Each row of a before or after table is a point. One or more steps were done to the points. Then noise was added and the rows were shuffled. The steps act on columns, c1 being the first. Write out the steps. A step turns or swaps two columns, mirrors them in a line or flattens them onto one, adds a multiple of one to another, or multiplies or shifts one. Angles are multiples of 10 degrees, from the lower column toward the higher: turns from -170 to 170, lines from 10 to 170 but not 90. Use the fewest steps. Two steps may share a column if one is a turn and the other turns, adds or multiplies; they go together, in the order done. Otherwise the lowest column goes first.

Before:
+0.11 +0.57 +0.39
+0.06 -0.43 -0.48
+0.67 +0.50 -0.84
-0.71 -0.02 -0.45
-0.44 -0.41 -0.90
+0.72 -0.65 -0.38
+0.29 -0.49 +0.10
+0.05 -0.08 -0.32
+0.13 +0.01 +0.46
+0.55 +0.03 -0.41
-0.10 +0.41 -0.57
-0.08 -0.62 +0.07
+0.45 -0.02 -0.30
+0.27 -0.26 +0.12
After (14 x 3):
+0.57 +0.22 -0.30
+0.70 +0.22 -0.47
-0.17 -0.43 +0.06
+0.89 +0.69 -0.82
-0.02 +0.77 +0.43
-0.22 -0.25 -0.93
+0.04 +0.68 -0.55
+0.10 +0.11 -0.31
+0.28 -0.35 +0.08
+0.01 +0.24 +0.42
+0.26 -0.04 +0.11
+0.14 -0.26 -0.48
+0.83 -0.46 -0.38
-0.60 +0.15 -0.44
Steps: add -0.3 times c3 to c1; shift c2 by +0.20

Before:
-0.04 -0.33 +0.58 -0.55 +0.45 +0.06 +0.50 -0.22
-0.12 +0.12 -0.21 +0.02 -0.57 -0.22 +0.18 +0.50
-0.05 -0.09 -0.02 -0.69 -0.30 -0.16 -0.20 -0.14
+0.32 -0.11 -0.64 -0.07 +0.04 -0.44 +0.39 -0.09
+0.20 +0.72 +0.25 -0.43 +0.09 +0.05 +0.95 -0.36
+0.00 +0.19 +0.63 -0.30 +0.52 -0.23 +0.14 -0.27
+0.27 -0.11 +0.18 +0.23 -0.45 +0.45 -0.06 +0.65
-0.14 +0.56 -0.15 -0.08 +0.32 +0.45 +0.51 +0.39
-0.33 -0.44 +0.33 -0.22 -0.14 +0.24 -0.11 -0.35
After:
-0.16 -0.32 +0.14 -0.91 -0.53 -0.04 +0.61 +0.13
-0.10 +0.17 +0.56 -1.71 -0.43 -0.19 +0.58 +0.31
+0.05 +0.00 +0.53 -0.26 -0.33 +0.73 -0.17 -0.47
-0.24 -0.64 +0.91 -1.31 +0.00 +0.53 +0.24 +0.17
-0.26 -0.22 +0.36 -0.18 +0.07 -0.40 -0.64 +0.02
-0.13 +0.59 -0.02 +0.71 +0.50 +0.27 +0.17 -0.49
+0.39 +0.34 -0.20 -0.73 +0.02 -0.04 +0.31 +0.50
+0.25 -0.02 +0.14 +0.02 +0.50 +0.00 -0.22 -0.55
+0.14 -0.08 -0.17 -2.13 +0.29 -0.25 +0.02 +0.10
Steps: turn c1 and c5 by 160 degrees; turn c2 and c6 by 40 degrees; turn c2 and c8 by -160 degrees; swap c3 and c7; multiply c4 by 3

Before (10 x 12):
-0.62 -0.42 +0.18 -0.32 -0.29 +0.60 -0.46 -0.47 -0.14 -0.04 -0.77 +0.13
+0.35 -0.29 +0.35 +0.31 +0.39 +0.58 -0.57 -0.18 +0.21 +0.06 -0.22 -0.25
-0.07 -0.32 +0.43 -0.10 +0.04 +0.39 -0.45 +0.15 +0.33 +0.38 +0.26 +0.21
-0.25 -0.06 -0.33 -0.43 +0.13 +0.24 -0.38 -0.67 +0.14 +0.21 +0.03 -0.25
+0.20 +0.38 +0.32 -0.27 +0.43 -0.19 -0.75 +0.44 +0.12 +0.23 -0.13 -0.18
+0.56 -0.42 +0.75 -0.05 +0.90 -0.26 +0.02 +0.96 -1.02 +0.44 +0.00 +0.38
+0.29 +0.09 +0.19 +0.44 +0.27 -0.49 -0.27 +0.40 -0.15 +0.06 +0.09 +0.22
-0.18 +0.18 +0.20 -0.30 +0.15 +0.40 +0.16 -0.23 +0.61 -0.05 -0.23 -0.21
-0.48 -0.50 -0.32 -0.33 +0.27 +0.76 -0.32 +0.13 +0.17 -0.29 -0.30 +0.08
+0.23 -1.08 -0.62 -0.77 +0.00 -0.41 +0.36 +0.99 -0.89 +1.03 -1.34 +0.67
After (10 x 12):
-0.24 +0.12 -0.24 -0.43 -0.46 +0.23 -0.68 -0.59 -0.08 +0.22 -0.21 -0.25
+0.29 -0.12 +0.12 +0.45 -0.32 -0.48 -0.57 +0.39 +0.12 +0.06 +0.13 +0.23
+0.33 +0.15 +0.24 +0.31 -0.21 +0.59 -0.87 -0.23 -0.32 +0.07 -0.09 -0.25
+0.58 -1.08 +0.58 -0.04 +0.29 -0.26 -0.28 +0.84 -0.24 +0.43 +0.31 +0.39
+0.19 +0.20 +0.25 -0.27 -0.17 -0.18 -1.05 +0.34 +0.34 +0.23 +0.13 -0.20
-0.61 -0.20 +0.38 -0.32 -0.88 +0.60 -0.77 -0.66 -0.39 -0.03 -0.25 +0.14
-0.17 +0.64 +0.24 -0.30 -0.46 +0.39 -0.13 -0.28 +0.06 -0.06 -0.11 -0.23
+0.23 -1.07 -0.68 -0.77 -0.60 -0.42 +0.06 +0.45 -0.91 +1.04 +0.17 +0.66
-0.48 +0.07 -0.17 -0.32 -0.33 +0.76 -0.62 +0.01 -0.53 -0.29 +0.00 +0.08
-0.07 +0.26 +0.45 -0.10 -0.56 +0.40 -0.76 +0.22 -0.37 +0.39 +0.08 +0.21
Steps: add -0.3 times c1 to c3; mirror c2 and c9 in the line at 40 degrees; shift c5 by -0.60; shift c7 by -0.30; flatten c8 and c11 onto the line at 20 degrees

Before (14 x 18):
+0.41 -0.36 -0.04 +0.12 -0.32 -0.09 -0.42 +0.18 -0.47 +0.01 +0.17 -0.67 +0.34 -0.81 -0.06 +0.02 -0.82 +0.31
+0.43 -0.16 +0.55 -0.17 -0.21 -0.18 -0.34 -0.33 -0.44 +0.31 +0.78 -0.14 +0.06 +0.01 +0.36 +0.58 -0.64 -0.07
+0.44 +0.02 -0.19 -0.40 -0.47 -0.35 +0.01 -0.08 -0.37 -0.41 -0.18 -0.72 +0.88 -0.24 +0.15 -0.04 -0.51 -0.11
-0.32 -0.02 -0.08 -0.74 -0.38 -0.24 -0.55 -0.06 +0.09 +0.10 +0.21 -0.56 +0.64 -0.64 +0.04 +0.08 -0.72 +0.02
+0.42 +0.16 -0.06 +0.06 +0.27 -0.44 -0.25 -0.57 -0.39 +0.46 +0.19 +0.06 +0.34 -0.67 +0.20 +0.55 -0.34 +0.02
+0.06 -0.17 +0.78 +0.01 -0.42 -0.06 +0.11 -0.11 +0.30 +0.14 +0.44 +0.40 -0.13 -0.25 -0.63 -0.18 -0.04 -0.23
-0.33 -0.02 +0.42 -0.21 -0.84 +0.98 +0.35 +0.07 +0.52 +0.06 -0.12 +0.22 -0.05 +0.13 -0.22 -0.55 +0.07 +0.71
+0.08 -0.48 +0.56 -0.88 -0.18 +0.62 +0.19 +0.27 +0.65 +0.12 -0.11 -0.19 +0.04 +0.20 -0.73 -0.55 +0.19 +0.78
-0.46 -0.63 +0.66 +0.06 +0.23 +0.47 +0.51 -0.13 +0.10 +0.22 +0.40 +0.23 +0.10 +0.05 -0.22 -0.04 -0.22 -0.02
+0.14 +0.07 -0.17 +0.53 -0.35 +0.26 -0.39 -0.25 +0.04 +0.17 -0.04 -0.52 +0.41 +0.47 -0.71 +0.35 -0.55 +0.14
-0.06 -0.61 +0.20 -0.19 -0.55 +0.27 +0.55 +0.25 +0.75 +0.62 +0.17 -0.10 -0.22 +0.09 -0.16 -0.17 +0.12 +0.14
+0.34 -0.24 +0.33 +0.08 -0.01 -0.28 -0.77 -0.36 -0.04 -0.19 -0.25 -0.60 +0.25 -0.56 +0.48 +0.51 -0.63 -0.28
+0.11 -0.25 +0.79 +0.53 -0.08 -0.45 -0.35 -0.87 -0.43 +0.82 +0.48 -0.31 +0.41 -0.21 +0.18 +0.06 -0.20 -0.17
-0.57 -0.15 +0.20 -0.52 -0.53 +0.37 +0.32 +0.28 +0.04 -0.05 -0.21 -0.42 -0.51 +0.18 -0.61 -0.31 +0.30 +0.48
After (14 x 18):
-0.35 -0.05 -0.16 -2.21 -0.35 -0.23 -0.56 -0.04 +0.14 -0.02 -0.19 -0.56 +0.63 -0.56 +0.01 -0.14 -0.70 +0.35
-0.31 -0.02 +0.69 -0.61 -0.87 +0.97 +0.34 +0.12 +0.54 +0.58 +0.15 +0.21 -0.06 -0.11 -0.19 +0.01 +0.04 -0.35
+0.41 +0.15 -0.53 +0.15 +0.29 -0.42 -0.24 -0.61 -0.38 -0.23 +0.07 +0.09 +0.34 -0.81 +0.16 -0.30 -0.35 +0.08
-0.05 -0.61 +0.25 -0.56 -0.57 +0.28 +0.53 +0.27 +0.75 -0.15 -0.10 -0.04 -0.22 -0.36 -0.16 -0.19 +0.11 -0.53
-0.46 -0.65 +0.40 +0.21 +0.21 +0.46 +0.49 -0.13 +0.06 -0.16 +0.14 +0.21 +0.04 -0.10 -0.21 -0.63 -0.19 -0.16
+0.14 +0.07 -0.39 +1.54 -0.34 +0.32 -0.43 -0.25 +0.05 -0.03 +0.06 -0.50 +0.41 +0.26 -0.69 +0.01 -0.58 -0.48
+0.29 -0.22 -0.29 +0.24 -0.02 -0.33 -0.75 -0.36 +0.02 -0.16 +0.58 -0.58 +0.28 -0.26 +0.50 -0.11 -0.63 +0.58
+0.43 +0.06 -0.05 -1.21 -0.48 -0.36 -0.01 -0.07 -0.35 +0.10 -0.05 -0.71 +0.87 +0.08 +0.18 +0.25 -0.50 +0.46
+0.04 -0.47 +0.75 -2.66 -0.24 +0.63 +0.18 +0.25 +0.66 +0.59 +0.18 -0.18 +0.04 -0.14 -0.76 -0.05 +0.21 -0.50
+0.02 -0.17 +0.52 +0.03 -0.45 -0.06 +0.17 -0.09 +0.34 -0.30 +0.18 +0.36 -0.10 -0.22 -0.64 -0.70 -0.04 +0.17
+0.46 -0.15 -0.23 -0.45 -0.20 -0.19 -0.35 -0.32 -0.45 -0.21 +0.09 -0.15 +0.05 -0.15 +0.37 -1.08 -0.64 -0.19
+0.43 -0.38 -0.02 +0.33 -0.31 -0.08 -0.43 +0.19 -0.47 +0.25 -0.09 -0.69 +0.36 -0.76 -0.04 -0.17 -0.80 +0.42
-0.56 -0.12 +0.40 -1.59 -0.49 +0.38 +0.28 +0.27 +0.07 +0.42 +0.13 -0.39 -0.51 -0.01 -0.57 +0.13 +0.28 -0.23
+0.08 -0.28 +0.31 +1.61 -0.10 -0.43 -0.37 -0.84 -0.44 -0.51 +0.23 -0.28 +0.39 -0.55 +0.17 -0.83 -0.22 -0.32
Steps: turn c3 and c16 by 60 degrees; turn c11 and c16 by -130 degrees; multiply c4 by 3; turn c10 and c18 by -120 degrees; turn c14 and c18 by -40 degrees

Before:
-0.28 +0.15 +0.86 +0.31 -0.30 -0.30 -0.44 -0.75 +0.25 -0.47 -0.17 +0.04 +0.59 -0.47 -0.28 -0.07 +0.37 -0.13 -0.96 -0.14 -0.41 +0.26 -0.75 -0.09 -0.19 +0.16 +0.40 +0.26 -0.24 +0.11 +0.19 -0.43
+0.48 +0.16 +0.89 -0.21 +0.47 -0.30 +0.20 -0.57 -0.36 -0.31 +0.03 -0.40 +0.30 -0.46 +0.39 -0.55 -0.40 -0.16 -0.22 +0.03 -0.57 +0.52 -0.87 -0.09 +0.29 +0.65 -0.27 +0.55 -0.01 +0.30 -0.25 -0.12
+0.08 +0.80 +0.58 +0.37 +0.26 -0.16 -0.01 +0.01 -0.47 -0.32 -0.19 +0.14 +0.35 -0.17 +0.65 -0.47 +0.01 -0.05 -0.48 +0.22 -0.16 -0.13 -0.84 +0.05 +0.26 +0.40 -0.17 +0.47 +0.76 +0.73 -0.36 -0.05
+0.53 +0.44 +0.44 +0.29 +0.48 -0.26 +0.42 +0.02 -0.50 +0.01 +0.76 +0.36 +0.00 +0.23 +0.48 -0.33 +0.28 +0.51 -0.43 +0.81 +0.26 -0.12 +0.66 +0.29 +0.48 +0.67 -0.53 +0.68 +0.67 +0.39 -0.07 -0.02
-0.15 +0.09 +0.39 +0.37 +0.32 -0.74 -0.13 -0.67 -0.31 -0.31 -0.18 -0.68 +0.27 -0.54 +0.23 -0.52 +0.13 +0.04 -0.58 +0.07 -0.23 -0.20 -0.83 -0.02 +0.33 +0.11 +0.13 +0.19 +0.03 +0.25 -0.02 -0.86
-0.94 -0.23 +0.12 -0.60 -0.27 +0.34 -0.08 +0.10 -0.09 +0.06 +0.04 +0.15 +0.01 -0.38 -0.43 -0.07 +0.27 +0.43 -0.47 -0.02 +0.18 +0.14 +0.21 -0.45 -0.28 -0.63 -0.24 -0.29 +0.07 -0.06 +0.23 -0.45
-0.75 -1.03 -0.44 -0.72 -0.42 +0.24 +0.09 +0.44 -0.83 +0.44 +0.03 +0.44 -0.07 +0.09 -1.32 +0.63 +0.92 +0.45 +0.12 +0.45 +0.23 -0.53 +0.37 -0.21 -0.04 +0.14 -0.68 +0.16 +0.34 -0.86 +0.82 +0.57
+0.37 -0.68 +0.29 -0.85 -0.13 -0.25 -0.11 -0.12 -0.28 +0.48 +0.79 +0.24 -0.52 +0.17 -0.40 +0.18 -0.06 -0.43 +0.30 +0.86 +0.28 -0.67 -0.80 +0.08 -0.68 +0.60 -0.11 +0.20 +0.63 -0.53 -0.22 +0.22
-0.06 +0.04 +0.67 -1.07 +0.18 -0.01 +0.41 -0.13 -0.16 +0.15 +0.33 +0.24 -0.73 +0.46 -0.65 +0.23 +0.03 -0.21 -0.01 +0.57 -0.29 -0.85 -0.77 +0.43 -0.32 +0.37 -0.15 +0.33 +0.33 -0.76 -0.29 -0.25
-1.03 -0.70 +0.57 -0.31 -0.25 +0.51 +0.16 +0.32 +0.15 +0.34 -0.38 +0.04 -0.12 -0.33 -0.51 -0.03 +0.25 +0.70 +0.33 -0.02 +0.29 -0.63 +0.38 -0.41 -0.15 -0.34 +0.19 -0.14 -0.16 -0.48 +0.84 +0.24
After, 10 rows:
-0.10 -0.02 +0.39 +0.37 +0.03 -0.70 -0.17 -0.58 -0.28 -0.15 -0.16 -0.72 +0.20 -0.51 +0.19 -0.53 +0.01 +0.18 -0.29 +0.05 -0.58 -0.14 -0.83 -0.02 +0.40 +0.03 +0.06 +0.26 -0.01 +0.25 +0.05 -0.84
-0.94 -0.03 +0.10 -0.56 -0.35 +0.44 -0.04 +0.11 -0.05 -0.04 +0.08 +0.22 +0.12 -0.41 -0.42 -0.05 +0.26 +0.30 -0.41 +0.01 -0.21 +0.20 +0.26 -0.47 -0.29 -0.64 -0.31 -0.27 +0.05 -0.06 +0.22 -0.46
+0.05 -0.01 +0.56 +0.38 -0.04 -0.20 +0.02 -0.02 -0.47 -0.01 -0.15 +0.15 +0.16 -0.20 +0.62 -0.51 +0.01 -0.22 -0.28 +0.25 -0.41 -0.18 -0.87 +0.03 +0.23 +0.37 -0.22 +0.46 +0.77 +0.75 -0.31 -0.08
-0.05 +0.08 +0.68 -1.10 +0.37 -0.07 +0.40 -0.08 -0.14 +0.10 +0.33 +0.20 -0.54 +0.42 -0.68 +0.19 +0.05 -0.70 +0.33 +0.54 -0.28 -0.93 -0.79 +0.42 -0.28 +0.35 -0.21 +0.33 +0.29 -0.77 -0.35 -0.28
+0.34 +0.03 +0.25 -0.81 -0.03 -0.35 -0.15 -0.14 -0.28 +0.22 +0.79 +0.23 -0.38 +0.19 -0.48 +0.26 -0.03 -1.11 +0.31 +0.82 +0.14 -0.70 -0.84 +0.08 -0.66 +0.65 -0.12 +0.20 +0.59 -0.62 -0.22 +0.27
-0.78 +0.04 -0.45 -0.76 -0.10 +0.41 +0.11 +0.41 -0.75 +0.00 +0.06 +0.45 +0.35 +0.14 -1.30 +0.64 +0.98 -0.19 -0.10 +0.47 +0.21 -0.50 +0.35 -0.22 -0.05 +0.15 -0.70 +0.19 +0.29 -0.90 +0.79 +0.61
+0.43 -0.07 +0.85 -0.18 +0.20 -0.34 +0.18 -0.59 -0.43 -0.20 +0.07 -0.37 +0.18 -0.53 +0.41 -0.52 -0.40 -0.02 +0.30 -0.04 -0.54 +0.51 -0.90 -0.11 +0.29 +0.66 -0.26 +0.55 +0.00 +0.36 -0.24 -0.08
-0.96 -0.04 +0.57 -0.29 -0.28 +0.68 +0.20 +0.37 +0.13 +0.03 -0.39 +0.07 -0.04 -0.38 -0.50 +0.02 +0.28 +0.58 -0.16 +0.05 +0.60 -0.65 +0.40 -0.41 -0.15 -0.28 +0.18 -0.28 -0.12 -0.44 +0.80 +0.21
+0.56 +0.03 +0.34 +0.24 +0.33 -0.08 +0.39 +0.01 -0.51 +0.08 +0.75 +0.34 -0.16 +0.20 +0.43 -0.35 +0.34 -0.28 -0.22 +0.83 -0.41 -0.13 +0.69 +0.32 +0.47 +0.65 -0.57 +0.64 +0.70 +0.36 -0.10 +0.00
-0.29 -0.09 +0.87 +0.36 -0.32 -0.30 -0.42 -0.71 +0.27 -0.36 -0.10 +0.00 +0.62 -0.42 -0.32 -0.12 +0.30 +0.12 -0.40 -0.16 -0.96 +0.21 -0.66 -0.07 -0.19 +0.23 +0.39 +0.21 -0.28 +0.09 +0.21 -0.43
Steps: flatten c2 and c10 onto the line at 70 degrees; add 0.5 times c16 to c5; turn c6 and c18 by -20 degrees; add -1 times c20 to c18; add -0.5 times c11 to c21; turn c19 and c21 by 50 degrees; add -0.3 times c15 to c13
